Rows are points. Two turns around zero, p and q, are shown by what they do to some points. Where does a point land after both, in the order given? Backwards means that the second turn is done in reverse. Each puzzle has new turns, and all numbers are rounded.
In the rows, 128 means zero.

Turn p:
[175 111] -> [161  90]
[112 113] -> [107 123]
[159 148] -> [165 131]
[ 72 134] -> [ 82 160]
[120 134] -> [124 137]
Turn q:
[159  98] -> [124  85]
[141 138] -> [144 124]
[ 84 148] -> [116 175]
Where do these land?
p, then q: [114 179] -> [176 151]
q, then p: [146 106] -> [109 106]
p, then q: [124  99] -> [ 99 127]

Turn p:
[120 102 142 182] -> [119 111 144 185]
[134 135 133  68] -> [151 127 127  72]
[151 158 102  89] -> [135 152  94  85]
[145 152 145 107] -> [155 151 129 110]
[ 87 116 130 180] -> [ 88 120 158 172]
[131 105 116 143] -> [120 107 117 145]
Turn q:
[ 77 158 154 140] -> [ 85 143 153 168]
[143 142 141 140] -> [140 151 128 136]
[144  96 124 141] -> [160 107 127 128]
[141  90 109  77] -> [132  93 131  70]
[ 71 101  88 149] -> [100  66 113 163]
[162 147 143 133] -> [149 164 124 122]
[158 163 138 116] -> [130 172 120 110]
Where do these land?
q, then p: [ 98 156 105 150] -> [ 81 129 131 149]
p, then q: [183 129 127 107] -> [148 131  83  96]
q, then p: [119 129 102 133] -> [107 113 119 130]
q, then p: [ 94 181 115 145] -> [ 70 150 145 145]
q, then p: [149  85 163 133] -> [186 124 124 139]
p, then q: [125  88 156 100] -> [166 114 155 100]

Turn p:
[128 101 121 102 142 108] -> [143  96 119 103 134 132]
[164 123 140 122 149 129] -> [151 109 127 152 150 122]
[ 85 120 132 201 101 157] -> [ 88 155 151 154  61 154]
[169 132 125 113 108 110] -> [155 132  96 134 136 101]
[149 172  81 139 163 111] -> [ 96 133  84 146 179 146]
[ 83 132 178 149  96 131] -> [102 141 173 122  82  97]
[118 116 120  70 138 150] -> [161 130 147  85 155 144]
Turn q:
[127 134 112 111 117 100] -> [133 129 109 128 130  95]
[144 129  64 170 116  99] -> [174 127  87 176 159 123]
[119 162 128  92 104  93] -> [113 129 118 133 109  68]
[116 150 133 139 163 156] -> [ 93 141 145 144 142 154]
[ 98 144 144 127  97  88] -> [129  95 143 136 124  77]
[152 124 156 140 137 191] -> [120 143 152 125  97 189]
[125  77 146 121 152 202] -> [108 121 132  81 120 208]
[143 104 141 122 137  96] -> [153 139 138 100 142 111]
Where do these land?
q, then p: [111 113 111  91  98 120] -> [140 119  92  90 119 139]
p, then q: [126 172  95 162 102 140] -> [ 93 115 120 187 134 120]
q, then p: [124 185 133 170 160  99] -> [ 72 101 149 176 125 110]
q, then p: [144 163 129 119 101 142] -> [113 155 112 131  95 114]
q, then p: [114  69 122 138 133 155] -> [177 129 148 119 145 166]
p, then q backwards: [151 128 118 100  93 148] -> [175 113 118 126 131 106]
q, then p: [137 130 180 140 145  95] -> [131 106 153 138 143  75]
q, then p: [136  73  86 130 174 108] -> [139 115 121 131 202 167]
p, then q: [108 118 177 104 146 145] -> [136 135 174  88 116 119]

Turn p:
[161  99 105 111 100 135 131 123 161] -> [142 106 103  96 124 154 121 159 154]
[145 142  89 139  91 116 142 134 116] -> [124 121  78 135 122 109  99 138 138]
[ 94 130 173 184 127 129  99 149 135] -> [115 106 180 180 116 108 144 149 109]
[107 166 191 140 110 154 120 151 138] -> [147 139 158 179  76 128 157 131 114]
[ 94  81 152 133 155 152 120  60  72] -> [ 99  76 162 107 144 138 146  46 104]
[141 132  90 142 137  90 187 122 144] -> [101 147  77 112 159  99 148 146 153]
[120 148  71  82 141 162 139 125 120] -> [106 170  96 104 123 171  95 106 125]
[158 112 103 120 164 116 153 164 120] -> [138 151  99 114 179 133 130 148 105]
[ 91 148 179 100 114 121 101 173 127] -> [157 156 174 136  78 110 127 141  90]
[152 129 166 144 144 124  95  79 113] -> [154  98 164 145 148 124 136  85 157]
[144 123  89 113 125 109 120 128 162] -> [126 138 118 101 139 134 104 159 160]
Turn q:
[189 131 171 101  91 141 116 110 109] -> [147 145 162  96  72 170 121 119 157]
[196 111 123 113 122 129 102 145  65] -> [203 161 117 101  97 163 121 145 135]
[109 164 114 180 142  99 138 109 147] -> [106 146 151 149 159  93 173 128 107]
[ 89 122 154 110 148 183 117  93 136] -> [107  98 151 155 146 163  85  91 117]
[125 155  90 150 177 112 134 164 177] -> [ 97 155  86 154 182 111 162 144 146]
[138 135 141 120 111 163 143 151 109] -> [118 129 122 121 102 163 113 152 115]
[117 123 112 149 130  69 117 134 165] -> [123 138 121 132 145  62 150 125 151]
[145  75 133 132 105 138 149 121 112] -> [159  87 142 124 104 132 119 157 138]
[132 141 184 145 136 156 150 121 117] -> [104 133 177 119 133 161 110 150 119]
[ 84 126  71  77 126  68 143  85 139] -> [134  78  92  97 147  80 168  62 116]
[103 143 147 103 145 124 106 154 118] -> [114 151 110 109 143 127  90 113 118]
[109 111  94 155 104 154 121 147 142] -> [124 114 104 178 108 113 125 147 116]
Where do these land?
q, then p: [ 93 126 163  83 136 154 149  84 137] -> [115  91 177  94 118 159 141  94 118]
q, then p: [139 126  89 136 130 172 129 152 155] -> [ 83 114 105 158 136 143 120 158 122]
p, then q: [137 106  81 159 124 120 149 143 186] -> [ 95 126  62 145 153 113 104 154 130]
p, then q backwards: [112 123 118 116 101  77  99 133  52] -> [ 53  99 142 116 109  91  93 125 100]
q, then p: [127 140  89 163 181 143 154 149 168] -> [ 72 159 121 154 174 134 151 151 102]
p, then q: [168 125  89 152 141 136 146 112 140] -> [122 116  97 169 168 133 136 129 139]
p, then q: [107 139 128 156  95  94  74  95  88] -> [159 132 172 132 123  64 105 101 158]
p, then q: [134 106 156 116 143 147 121 139 143] -> [124 123 137 115 122 165 116 152 131]
p, then q: [134 155 131 104 107  74  78 119  97] -> [153 172 153 111 113  99 134  88 174]
q, then p backwards: [132 116 182 115 133 132 138 135 108] -> [117 106 104 100 131 123  88 128 145]
p, then q backwards: [125 147 182 108 116 159 169 145 135] -> [166 159  81 141  92 132 124 114 107]
